Each row of a before or after table is a point. One or more steps were done to the points. Then noise was added and the rows were shuffled. The steps act on columns, c1 being the first. Name the steps. A step turns or swaps two columns, mirrors them in a line or flattens them onto one, adds a multiple of one to another, or multiplies or shifts one. Angles are multiples of 10 degrees, from the lower column toward the higher: turns from -170 to 170, lines from 10 to 170 but not 90. Use the fewest steps. Two steps may share a column if one is a turn and the other turns, adds or multiplies; they go together, in the order done. Otherwise the lowest column goes first.
(in the rows, 128 means zero)

Before:
array([[140, 162],
       [145, 152],
       [108, 127],
       [116, 118],
       [155, 194],
       [ 98, 109],
       [150, 188],
       [173, 173],
       [158, 153],
       [170, 179],
       [105, 132],
       [ 88, 115],
       [151, 128],
       [147, 173]])
After:
array([[ 85, 137],
       [156, 150],
       [190, 144],
       [147, 117],
       [190, 153],
       [110, 144],
       [109, 139],
       [184, 172],
       [154, 141],
       [ 92, 129],
       [175, 170],
       [165, 159],
       [165, 135],
       [115, 125]])
Steps: turn c1 and c2 by -30 degrees

Before:
array([[127,  88, 118, 115],
       [152, 135, 129, 138],
       [137, 148,  93,  88],
       [133, 131, 100, 133],
       [165,  97, 118, 143],
       [140, 114, 108, 116],
       [151, 105, 117, 136],
       [101, 111, 179, 126],
       [122, 126, 110, 122],
       [106, 119, 194, 117]])
After:
array([[  9, 114, 199, 119],
       [168, 133, 119, 106],
       [143, 108, 118,  91],
       [149, 139, 129, 134],
       [176, 133,  99, 128],
       [148, 122, 110, 130],
       [168, 113, 106, 115],
       [ 26, 120, 178, 114],
       [177, 139, 120,  93],
       [190,  92,  95, 151]])
Steps: add -1.5 times c3 to c1; mirror c2 and c4 in the line at 40 degrees

Before:
array([[109, 169, 202,  85, 126, 116],
       [106, 109,  92,  83,  93, 144],
       [132, 152, 101, 108,  77, 102],
       [211, 170,  94, 158, 113, 130],
       [135, 128, 117, 157, 196, 184],
       [ 94, 100, 163, 127, 138, 144],
       [124,  89, 131, 100,  99, 114],
       [124, 141,  85, 128, 128, 102],
       [155, 116, 150, 113,  91, 124],
       [122, 159, 187, 131,  94, 157]])
After:
array([[154, 115,  94, 108, 153, 127],
       [110, 162,  58,  72, 104, 103],
       [106, 114, 148,  72, 171, 149],
       [132, 141, 132, 102, 185,  96],
       [126,  89, 116,  91, 154, 129],
       [212, 167, 155, 167, 152, 113],
       [ 96, 108,  98, 124, 105, 153],
       [135, 148, 162, 163,  69, 179],
       [123, 168,  60, 131, 137, 145],
       [122, 132, 169, 127, 141,  97]])
Steps: turn c2 and c6 by -20 degrees; turn c3 and c5 by -160 degrees; multiply c4 by 1.3
